Each row of a before or after table is a point. One or more steps were done to the points. Then noise was added and the rows were shuffled. The steps act on columns, c1 being the first. What was done? A step turns or swaps two columns, mirrors them in a line or flattens them onto one, adds a multiple of one to another, or multiplies or shifts one. Angles are multiples of 10 degrees, from the lower column toward the higher: turns from -170 to 170, lines from 10 to 170 but not 90. Use the fewest steps. Two steps may share a column if one is a turn and the other turns, adds or multiplies; they go together, in the order done. Otherwise the lowest column goes first.

Before:
[[ -7   4  25]
 [  4  51 -14]
 [-40  -3  51]
 [-76  -5  30]
 [-10  51  35]
 [-67 -12  -6]
 [ -2  -9  -2]
 [ 14 -22   7]
 [  7  -4  -4]
 [-44  83 -17]
 [ 10  -4 -37]
 [ -8  45  -7]]
After:
[[-67  -5 -15]
 [  6  46  24]
 [-39 -33  35]
 [ 14 -22  -9]
 [  4  -3  -6]
 [  9  20 -30]
 [ -3  -4  -6]
 [ -8  38  25]
 [ -7 -16  22]
 [-78 -24  19]
 [-42  73  38]
 [-10  15  59]]
Steps: turn c2 and c3 by 40 degrees

Before (11 x 4):
[[ 18  12   1  -6]
 [ 31  57  22  -4]
 [ 32  30  18  21]
 [-62 -25  25  -7]
 [ 44   5   8  -2]
 [ -7  40 -20  -3]
 [ 29  37  22  94]
 [ -2 -58   9   8]
 [ 38  -1  -7  14]
 [ 39  40   0  25]
 [ 12  12 -82  19]]
After, 11 rows:
[[ 19  11  31 -36]
 [  7   6  44  -4]
 [-19  31  -8 -25]
 [ 21 -34  30 -96]
 [  9 -46  -4  32]
 [-11  -7  39  -7]
 [ 23  47  30 -35]
 [ -1  11  41 -44]
 [  1  13  18   0]
 [-80  -1  10 -25]
 [ 25 -16 -63  22]]
Steps: swap c1 and c3; mirror c2 and c4 in the line at 160 degrees

Before (8 x 6):
[[ 45  19 -52   1  22  21]
 [-28 -50  27 -50  12 -19]
 [-29  12 -42  28 -32 -19]
 [-25  43  49  -6 -36 -55]
 [ -7  35 -33  33 -12 -62]
 [-41 -64 -51 -12   3  13]
 [ 36  -2   5  28  41  20]
 [ 61  -5  29 -25 -31 -33]]
After, 8 rows:
[[-34  11 -44  21 -29  -8]
 [-24  43  38 -10 -23   6]
 [-40 -65 -47 -18 -17  -6]
 [ 44  19 -46   8  27  -7]
 [ 30  -3   8  33  41   1]
 [ 64  -5  24 -13 -32   4]
 [-12  34 -42  32  -1  -7]
 [-18 -50  25 -54  -2   4]]
Steps: turn c1 and c4 by 10 degrees; add 0.3 times c2 to c5; flatten c3 and c6 onto the line at 10 degrees

Before (9 x 8):
[[ 24  23 -42  -9   0   7 -42 -38]
 [-54  55 -44 -41 -96  51  50 -24]
 [ -8 -21  37   0  13  22 -23  -2]
 [-76  72 -40 -40 -48  19   1 -11]
 [-19 -20  22  17 -57 -19  -6   3]
 [  8  14  11  -1  14 -20  10 -13]
 [-18 -45 -11   3  -9 -17  -1 -46]
 [-27 -27  11  57   5  19  11  34]
 [ -9   5  18  33  -8  -2 -16 -55]]
After (9 x 8):
[[-47  94 -31 -40 -48  32   1 -11]
 [-13 -18  45  -1  12   9 -24  -2]
 [ 13  12   3   1  13 -23  11 -13]
 [-25 -13  15  16 -55 -25  -7   5]
 [-33  70 -24 -41 -96  62  50 -24]
 [ 30  12 -38 -12  -1  22 -42 -38]
 [-33 -35 -18   2  -9 -10  -3 -47]
 [-33 -16  16  60   6  17  10  34]
 [ -4   9  17  33  -6  -9 -18 -55]]
Steps: turn c1 and c2 by -20 degrees; turn c3 and c6 by -20 degrees

Before:
[[ 63  -4  17  29  -3  25  32 -10 -25  -6 -27]
 [ 63   1  40   2  27  53  14   9  24  17   0]
 [-45   7 -35   9 -57  82  51  54  29  22 -65]
 [ 71  -4   3  15 -43   6  33  38  13  40  51]
 [ 15 -24  12 -19 -57  20  -6  -7 -18 -30 -45]
 [-22 -68 -47 -42  -9  48  -4  -5  22 -16  31]
 [-15 -42 -23 -18   7  22 -45   8 -20  23 -32]
 [ -2 -11 -23 -56  18  39  12   3   3 -23  -8]
 [  1 -71  -9 -34  11  11  -9  24   1 -12 -39]]
After, 9 rows:
[[-25 -42  23 -19   5  22 -46  23  -3   3 -33]
 [ 51   1 -20   1 -43  52  15  20  43   0   0]
 [ -8 -24 -38 -19  42  20  -8 -31  23  -8 -45]
 [  7 -68  37 -42  31  48  -4 -16 -30  -2  32]
 [  1 -71  14 -34  -4  11  -9   1   1 -26 -39]
 [  3   6   2   9  66  81  51  46 -54 -36 -65]
 [  9  -4 -16  29  -6  25  31 -10  66   6 -28]
 [  2 -11  28 -56  -4  39  12 -18  -2 -13  -8]
 [ 46  -4 -24  14  37   8  34  55  56 -13  50]]
Steps: mirror c1 and c9 in the line at 30 degrees; turn c3 and c5 by -150 degrees; turn c8 and c10 by -60 degrees

Before, 13 rows:
[[ -9  14  10 -65 -31 -13  48 -51  43  31 -48 -30]
 [-47 -22  -9 -12  45 -34 -15 -25   0   0 -21  26]
 [  9 -38 -19   2  15  34  50 -23  14 -13  -3 -27]
 [-40  -7  -6  -2  42   2 -21   4 -22  69 -18   7]
 [-18 -37 -29  63  15 -23 -28 -27  -4 -36  33 -59]
 [  7  16 -38  39  11  13 -43 -48  36 -18 -17 -38]
 [-50   8 -54  -2 -25   6 -56  64   9  -4  19  -8]
 [-70 -28 -38 -26  30  -1  66  -9  -4  68   6  31]
 [-33  58  -6  31   1  60  38   0 -21 -17  25 -18]
 [-39  -7  19   8 -33  -9  31   7  68  13  -4 -13]
 [-67 -65  -7  11   1 -12 -16 -59 -23  14 -16  18]
 [-14 -58 -37 -15  13  26   0   7  26  13  97 -20]
 [ 26 -12 -44 -15 -33 -17 -30 -17  -8  21  14  21]]
After, 13 rows:
[[-38  -8  -1   8  19  29  30  21  68  14 -14 -12]
 [ 24 -12   1 -17  14  34 -28 -47 -10  19  29  19]
 [  6  17  34  40  -2 -16 -45 -51  37 -18 -41 -37]
 [-70 -29  -2 -25 -26 -20  66 -38  -3  67  28  31]
 [-31  57  -3  32  40 -46  35  -7 -21 -17  11 -17]
 [-18 -36  16  63 -25   6 -26 -38  -3 -36  -9 -59]
 [ -7  13  51 -64  12  28  51  -7  43  29 -69 -30]
 [-52   6 -78  -2  24  10 -55 -29   9  -4  13  -9]
 [-67 -64  52  11  -8   9 -16 -25 -23  17  -3  17]
 [-15 -58 -21 -16   6 -28   1 -32  25  12  81 -17]
 [ 10 -39  15   3  10 -35  50 -24  14 -14 -21 -28]
 [-46 -23  22 -11 -58  -4 -15 -17   0   0  -3  25]
 [-40  -7  -8  -2 -30 -28 -20  -4 -20  69 -13   8]]
Steps: turn c3 and c8 by 70 degrees; turn c5 and c6 by -140 degrees; add 0.7 times c12 to c11

Before:
[[ 38   4  22  16   2 -34 -38  41 -26  19 -22  -4  -6  30]
 [ -6 -53  40 -20  -1 -12 -19 -30  26   9  37  31  60 -16]
 [ 36 -62   6  37 -35  36  14 -40  11 -55 -27 -18  71   4]
 [ 27   5 -17  35 -35  -7 -38 -48 -38 -25 -62 -50  48 -12]
 [ -2  23 -16 -25  -5 -51  -4   6 -29  25 -53 -59  12   6]
 [-49 -42  -9  32  48  -2 -20 -31  32   7  -7 -16 -22   2]
 [ 19 -28  -1  18  17 -50 -38  46 -35  15  30 -20  19 -25]
 [-54   5  36  36  44   3  17  -9  47  32  28  29 -14 -19]
 [ -6  27  37 -40  39  -5  43 -32 -41   1 -17  27 -17  13]]
After, 9 rows:
[[ -2  37 -15 -25  -5 -50  -3   9 -28  24 -54 -58  10   5]
 [-48 -67  -8  33  47  -2 -21 -29  33   5  -6 -16 -21   3]
 [-54   8  38  36  43   5  17 -22  46  32  29  29 -14 -19]
 [ 37   7  23  17   2 -34 -38  61 -28  20 -22  -3  -6  29]
 [ 28  10 -18  36 -33  -8 -38 -54 -38 -25 -61 -49  47 -12]
 [ -6 -85  40 -20   1 -13 -19 -40  27   8  37  31  59 -17]
 [ -4  43  35 -39  39  -5  42 -24 -40   2 -18  26 -18  14]
 [ 36 -99   5  36 -35  37  13 -36   9 -55 -26 -18  70   4]
 [ 18 -43   0  18  16 -50 -37  29 -34  15  30 -21  20 -25]]
Steps: multiply c2 by 1.6; add 0.7 times c14 to c8

Before (9 x 20):
[[ -44   39  -42    0   21  -25  -22   18  -18  -10   30   35  -16  -14
   -11  -45  -20  -13   -2   -9]
 [  13  -69  -29   61   -4  -22  -10    3   28   21   27   15    4  -18
   -11  -39   -3   12   12   25]
 [  26   23   -1    6   22  -26  -33   22   16  -16   28   -9    2  -16
     5   12    2   13   -9    1]
 [-121   38   46  -18   19  -21    0   -3    8   -7  -27   -3   18  -17
   -20   14  -22    3   14  -16]
 [  17   31  -42    7   27   -9   -6   18  -34    4   29   21    3  -14
     7   11   -2   14  -16   10]
 [   7   17  -32   -2  -34   86  -18    3   -5   61   12    5   -2  -16
   -18    4  -15   15   18    2]
 [   7   17  -13  -20   17   -4  -20   35    3    6  -52    5  -14  -17
    -7   11  -77   -9  -11  -15]
 [  18    7  -17  -16   -4  -27   -9   10    1  -23  -61   -5    9    4
    -7  -11   -3    2    7   13]
 [  21   36   15  -17  -44   -8   49   -8   22   -7   -1  -12   12   44
     4    4  -32   -1  -29  -18]]
After (9 x 20):
[[-120   38   46  -17   20  -20    0   -2    7   -7  -27   -3    7  -17
   -21   14  -23    4   13  -14]
 [   7   17  -32   -3  -33   85  -19    3   -4   61   13    5    1  -17
   -19    5  -14   14   19    3]
 [   6   17  -12  -21   18   -4  -20   35    3    6  -52    4   -6  -18
    -8   11  -76  -10  -11  -15]
 [  26   23   -1    6   22  -27  -32   24   15  -16   27   -9    1  -16
     5   12    2   13   -8    0]
 [ -43   38  -42   -1   21  -25  -22   17  -18   -9   29   35   -6  -13
   -12  -44  -19  -14   -2  -10]
 [  18    6  -19  -16   -6  -27   -9   11    0  -23  -61   -5    4    4
    -7  -10   -3    3    7   13]
 [  22   36   15  -17  -44   -6   49   -8   22   -7   -2  -12    5   44
     4    4  -31    0  -29  -19]
 [  12  -68  -29   61   -4  -22  -10    2   29   21   28   15    1  -18
   -12  -40   -3   13   13   26]
 [  17   32  -42    6   27   -9   -7   16  -34    4   30   21    1  -14
     7   11   -3   14  -16   10]]
Steps: multiply c13 by 0.4

Before (10 x 24):
[[ 10  37  -3  74 -26 -58  36  -3 -23   4  24  16 -26  27  55 -35 -19  -2
   18   0  -8  -5  28 -24]
 [ 18 -30   3  53 -31 -59  41  21 -25  24  57 -47  11 -28  58 -16  20   6
  -11 -51 -10   5  36  13]
 [ -6  11 -50 -36  24  13  13 -23   2 -41 -27  35 -20  18 -29  -9 -17 -36
   48   6 -32   2  29  62]
 [ -6 -36 -21 -68  14  16  11  -3  44 -39 -15  13   5  36   8   6  30 -19
   52   0  49 -28 -34   1]
 [ 90  36  48  89   5 -24 -14  62  13  77   4  28  36  -9  -1   2 -77  31
  -12 -37  87  -3  17 -19]
 [-12  -4  -3 -24  54  46  -6  -3  30 -27   1  28   4 -19  12 -47  35   1
   70 -22  -2 -26   4  40]
 [ 18  15  30  35  19 -57  19  28  14  49  42 -46 -45  16  22 -26  21  27
  -17 -17  -3  19  11   9]
 [-16  16  -8 -57  -3   9  16  16  13   4 -30  40 -13 -10  41 -16  -1 -73
   51   4  19 -16 -17  33]
 [ -9 -18 -36 -38  24 -10 -44  37  16 -43 -18  30 -36  17  15 -29  -7 -47
   50 -13  -4 -20  10   9]
 [ 20 -41 -13 -27  51  47 -35  20  30 -24 -18  19  -5  45  13 -13   2 -51
   76  64  27  19 -20  40]]
After:
[[ 18  16  30  64  20 -24  19  28  15  49  41 -46 -44  16  23 -26  20  26
  -17  -3 -16  18  12   9]
 [ 20 -41 -12 -51  52  19 -34  19  30 -24 -16  17  -6  45  12 -14   1 -51
   77  27  64  19 -19  40]
 [-17  15  -8 -18  -4  54  17  16  13   3 -30  41 -13 -11  42 -17   1 -73
   53  19   3 -16 -16  34]
 [ -7 -35 -20 -26  14  65  10  -3  44 -39 -14  13   4  35   7   6  30 -18
   53  49   1 -28 -35   1]
 [ 89  36  48  39   5 -83 -14  62  14  76   3  28  37  -9   0   2 -77  31
  -11  86 -38  -2  17 -20]
 [ -7  11 -50 -20  25  33  12 -23   1 -41 -28  35 -19  16 -28  -8 -17 -36
   48 -32   6   2  29  63]
 [ -9 -16 -36   4  22  37 -45  36  16 -44 -18  30 -36  15  14 -27  -8 -47
   50  -3 -13 -19  11   8]
 [ 18 -30   2  67 -30 -43  39  22 -26  23  55 -47  11 -28  58 -16  20   6
  -12 -11 -51   5  35  12]
 [ 10  37  -2  70 -25 -63  36  -4 -24   4  26  16 -25  27  56 -36 -19  -2
   19  -9   0  -5  27 -25]
 [-12  -3  -3 -50  52  16  -6  -3  30 -27   1  27   3 -18  12 -47  36   1
   70  -2 -22 -27   3  38]]
Steps: mirror c4 and c6 in the line at 140 degrees; swap c20 and c21

Before, 10 rows:
[[ 18   0 -29 -30  -8 -21 -31 -42  -2   5   8 -17 -16  44 -13   5   8  75
   -6  20   1  77 -12 -10  14   7 -22  33 -34 -14  23 -20]
 [-49  15  62 -15   2 -58 -24 -18 -18  37 -10   9  19   4 -78 -29 -11 -23
   46   0  -1  38 -10  14  28 -28  43  18 -15 -11  14   0]
 [-21   0 -91   8  43 -84  -6  23 -19  34  24 -42  16 -75 -52 -32 -27  24
  -45 -20  15  21 -98  -2 -42  13  46  41 -39  27 -54  15]
 [  7 -26  20  52 -33  11 -16   5  -1 -38 -25 -42 -64  -3   5   7  26  13
    6  -7  -7 -43  25 -28  -7 -10  -3  21 -62 -10  -6  -9]
 [ -7 -10 -18 -18  14  15 -41 -15 -30  13 -10   8  18 -29  18 -41  11   2
   11  18 -13  44  19  12  14  16 -19  47 -53  -2 -12 -29]
 [ 26 -46   5  -1 -53 -26 -36   4 -17   4  47   6 -33 -23  -1   8  10 -53
   10 -19  31 -13  21 -81 -63 -29 -33  27 -34 -37 -11 -13]
 [  5  31 -52 -20 -29   3  24  20  30   7  31  18  38  75   2 -11  -4 -31
    0  86 -48  19   5   9  39 -17  79  -6 -48  10  13  16]
 [-34  35 -41 -57   6  28 -14  36   9  73  -4 -52  38  29  11  42   9  40
   27 -37 -31 -26 -51 -55 -12  -2 -43  21  31  20  35  38]
 [ -6  65  39 -53  -8  53  16  42  30 -32 -31  15  12  -4  37  19  77   4
    9  -7 -69 -37 -18  -8 -60 -31 -31 -49 -40  -3 -24 -54]
 [  6 -12  13   6  71 -41 -16   0  20  19 -29  -6   9  19  43  -8  -2  22
  -15   1 -32  12  31  -2  39  -5 -23 -53 -28  28  14   1]]
After (10 x 32):
[[ -6  -7 -17 -17  10  17 -35 -16 -31  11  -9 -20  19 -28  20 -40  14   2
   11  33 -13  44  20  12  17  15 -18  45 -53  -4 -11 -29]
 [  4 -11  13   6  71 -39 -18  -1  19  18 -31   1   7  22  44  -8  -3  22
  -17   4 -30  10  32  -3  37  -4 -24 -53 -30  31  14   0]
 [ 27 -45   6  -2 -54 -23 -30   3 -16   3  46 -17 -30 -25  -3   8   8 -55
    7 -23  31 -13  26 -83 -64 -30 -34  25 -34 -35 -12 -18]
 [ -6  63  37 -52  -6  54  23  43  29 -33 -33  -9  12  -6  37  18  78   2
    8 -19 -71 -37 -16  -9 -59 -31 -30 -46 -42   1 -23 -52]
 [-20  -1 -91   8  44 -83 -21  21 -20  32  23  37  17 -73 -55 -32 -25  27
  -48 -14  15  20 -99  -4 -40  15  47  39 -39  28 -54  14]
 [  3  31 -52 -24 -27   6  26  19  30  10  29  -8  37  73   3 -10  -8 -31
    4  91 -44  22   7   9  41 -18  81  -7 -47  11  13  19]
 [-36  35 -40 -59   5  27 -31  36  11  71  -7  45  39  27  11  42  10  41
   23 -47 -29 -26 -53 -56 -14   0 -44  21  31  24  33  37]
 [  6 -28  21  51 -31  10 -29   5   0 -38 -26  33 -63  -1   4   7  28  14
    7 -19  -8 -43  24 -27  -9 -10  -4  18 -62  -9  -5  -9]
 [ 17  -4 -31 -29  -9 -20 -34 -41  -4   4   9   5 -18  43 -12   3   9  76
   -3  41   4  74 -12 -10  11   7 -24  31 -30 -17  21 -18]
 [-49  15  63 -13   3 -60 -20 -17 -19  36 -10 -17  15   3 -77 -27 -14 -24
   45  12  -1  34 -10  15  28 -29  44  18 -14 -13  15   1]]
Steps: mirror c7 and c12 in the line at 10 degrees; add 0.3 times c22 to c20

Before, 13 rows:
[[ -42  -16   31   61   30   -4   18   16   -5  -18  -13    2   27   43
    14    4   10  -16   25  -12  -24   51  -22  -26   -2   -7   -4   10
   -26   21  -16  -25   52    2    9    4  -85  -29  -31   41   15    8
  -121   -2  -65   52  -30   12]
 [  -2   -9  -19    0   -1   13    4    6   10  -24   -5    5   28  -20
    23   -9  -16   -4  -41    4   -5    6  -14   -8  -25  -33    4    2
   -24   -6   26    3  -11  -10   10  -14    8  -13    2    6   19   -7
    27   19  -54   19   18  -26]
 [ -15   42   -6  -16   35  -15   27   26   -4  -20    4   13   11  -11
     2   -9   23   -5   -4   19   56   50  -29  -12  -24   26   13    0
    32  -14   -4  -24  -17   34   23  -12   20   50  -25    4  -63  -15
     6    8   24  -14  -25  -33]
 [ -36   14  -16   15    6   13   13   -6    1   21   -7  -22   -2    9
    33   13   20  -10   29  -44   18   -9   19  -30   17  -20   16    7
   -29    6   -4    2  -10  -20  -11  -21   12   34  -24   30   11   23
    29  -18   16   36    3   -6]
 [   0  -16  -19  -18   37   14    9   -1   -7  -19   20  -22    7   61
    -2   -1  -27   19   11   24   -4  -20  -13    1   26   -7   18    7
   -41   16    4  -34  -18  -13  -65  -15   18    3   -2   46   21   -9
    15    9    9  -14   10  -26]
 [  19   -8   -4  -10   14   -9   -9    9   38  -17   21   16   -1  -18
    18   32  -18  -14   23  -47    0   45   25    8  -34    0   -8  -19
     7  -13  -27  -23  -16   -7   20    5  -27  -11  -10    6   11   13
    25    3   25   -8  -25   -7]
 [  21  -18   -4  -14    6   15  -12   -7   -3   48   15   17   24  -17
     8  -10    5  -15  -14   58   11   49    2  -51  -39  -18   19   18
    -7   10  -25  -34   -6  -16  -59   64  -57   -8  -25   15    7  -16
    22  -16    4    5  -33    9]
 [  25  -16  -13    8   -3   12   -6    2   -4  -19    8    5  -42  -19
    16  -10   21  -12   31  -40   -5    7  -28    5   -7   -4    2  -41
    39   12  -21  -26  -18  -15  -40  -16   21    9  -28    8  -19  -11
   -29   -6    5    6  -23  -33]
 [ -47  -14  -13   -6   -1 -109   -6    6    0  -25   15    0   29  -14
     8   -5   -1   31   30   17  -16  -25  -30  -20   -3   31  -50  -53
    33   -1   -5   21  -23   41  -29   15   -4   13  -19    0   -5  -18
   -12   -6   27  -12  -27  -18]
 [  26   18    0  -19    5  -47  -12   -2    0   53  -23   -5   30   -3
     9  -10   14  -14   20  -37   84   46   53 -115  -23   -4   -7   15
   -35   -3  -28  -32  -13   -6   32  -18   20   -3   13   30   20   -2
    15  -10   18  -15  -10  -20]
 [   9    0   -4   10   41   -3    6   35   20   16    6  -52   27  -17
     0   -8   22    2    4  -26   15   12  -25    0  -32  -33   15   18
   -45   16  -30  -33   -9   -6   13   -7    1   56  -10    2   -9  -12
   -19  -16    1   -4  -19  -32]
 [ -38   -8  -12  -19    0 -104   -6  -12   -7   24   18   16  -50   30
     1   -9    5    3  -40   56   17   22  -30 -109   10  -18  -16  -49
   -14   -1  -17   86   50   23   14   34    5  -23  -13    3   -1  -19
     5  -10    5   -2  -23  -10]
 [ -10   13   21   27   39   15  -12  -13   29   11  -19    7    4  -21
     4   -8   13   10   18  -36  -12  -13   14    0   19  -21  -22    0
   -32  -12   41   -9    4   -8   18  -16   18  -21  -31   23   17   -9
    22   -4   21   -8  -34  -20]]
After, 13 rows:
[[  10  -19  -28  -19   36   13    6   -3   -7   25   14  -22   11   58
    -7   -3  -30   17    3   20   -8  -18  -17   -2   23   -6   23    8
   -43   22    1  -35  -15  -15  -71  -17   17    1   -4   47  -21  -12
   -24   12   12  -13   11  -12]
 [   7  -13  -18    0   -1   13    9    0   13   33   -1    1   32  -19
    25   -7  -17   -7   46    0   -1    5  -15   -2  -26  -35    8    2
   -24   -7   25    0   -9  -15   11  -15    8  -10    3    5  -16   -8
    21   19  -56   15   17  -18]
 [  35   -7  -13  -21    3 -104   -6  -10   -6   12   17   18  -50   28
    -1   -9    3    7   32   52   17   19  -30 -107   10  -15    5  -47
   -14    0  -17   93   49   22   16   37    2  -25  -16    5   18  -18
    34   -7    6   -7  -19   28]
 [  37   14  -13   14    4   15   11   -5    4    4   -5  -25   -7    7
    34   11   21   -5    6  -44   19   -7   21  -33   19  -21   41    5
   -30    5   -4    3   -9  -18   -9  -15    7   34  -22   31    8   26
   -52  -13   19   33    5   22]
 [ -16   41   -5  -15   35  -16   24   30    1   37    2   17    8   -8
    -1  -15   21   -5    4   20   58   49  -31  -12  -22   27    3    0
    33  -15   -5  -25  -21   30   23  -10   18   47  -28    5   62  -12
    -2   10   24  -16  -31  -18]
 [ -12  -21   -3  -16    6   11  -14   -7   -3  -21   14   18   24  -13
    11  -11    2  -15   16   58   14   52    1  -52  -41  -21   15   22
    -6   11  -23  -31   -3  -20  -61   64  -57   -7  -31   18  -14  -10
    -8  -18    7    5  -33   46]
 [ -32  -15  -12   10    2   10   -9    4   -4   33    7    7  -43  -18
    18  -13   22   -7  -42  -36   -5    8  -27    3   -2    0  -16  -41
    45   15  -19  -25  -19  -13  -41  -14   27    4  -29    7    7  -10
    -6   -4    7    5  -26  -13]
 [  -9   18    2  -16    7  -50  -14   -3    0   14  -26   -9   28    1
     2  -11   16  -14   -3  -39   81   47   52 -112  -20   -1  -13   13
   -39   -5  -27  -33  -11   -6   31  -19   17   -2   10   28  -34   -1
   -32   -8   16  -15   -5   60]
 [ -10    1   -7   15   46   -6   12   36   19   31   11  -52   27  -20
     2  -11   19   -4  -20  -26   14   12  -22    3  -34  -34    7   21
   -46   13  -29  -30  -12   -2   13    0    4   56   -7    4    7   -8
    12  -15    6   -6  -17   23]
 [  16   13   22   27   43   11   -8  -13   30   16  -20    8    3  -21
     6   -8   14   17    9  -37  -16  -14   17    0   22  -26  -10   -2
   -32  -12   41  -10    8   -8   17  -12   20  -20  -30   23  -12   -9
   -40    0   26   -9  -31   14]
 [  44  -13   31   61   33   -8   16   15    0   -7  -11    1   28   44
    14   -1   10  -16 -106   -9  -26   51  -27  -24    0   -7   30    7
   -32   23  -10  -25   50   -2    5    1  -82  -28  -29   39    8    6
    74   -4  -68   53  -32  -17]
 [ -11   -6   -5  -11    7   -7   -4    8   42   11   22   15   -1  -18
    16   35  -17  -13    7  -45   -5   44   27    7  -39    4  -14  -21
     7  -14  -25  -25  -17  -12   16    8  -23   -8  -10    5  -18   15
   -44    2   24   -9  -23  -18]
 [  37  -10   -8   -5   -2 -112   -8    5   -1   19   17    3   28  -13
     8   -3    0   27  -30   18  -22  -27  -32  -24    0   35  -22  -54
    31   -1   -5   19  -22   44  -26   14   -3   17  -19    1   29  -16
   -21   -5   24  -13  -25  -25]]
Steps: turn c1 and c41 by -150 degrees; add 0.7 times c1 to c27; turn c10 and c48 by 100 degrees; turn c19 and c43 by -130 degrees; multiply c43 by 1.3
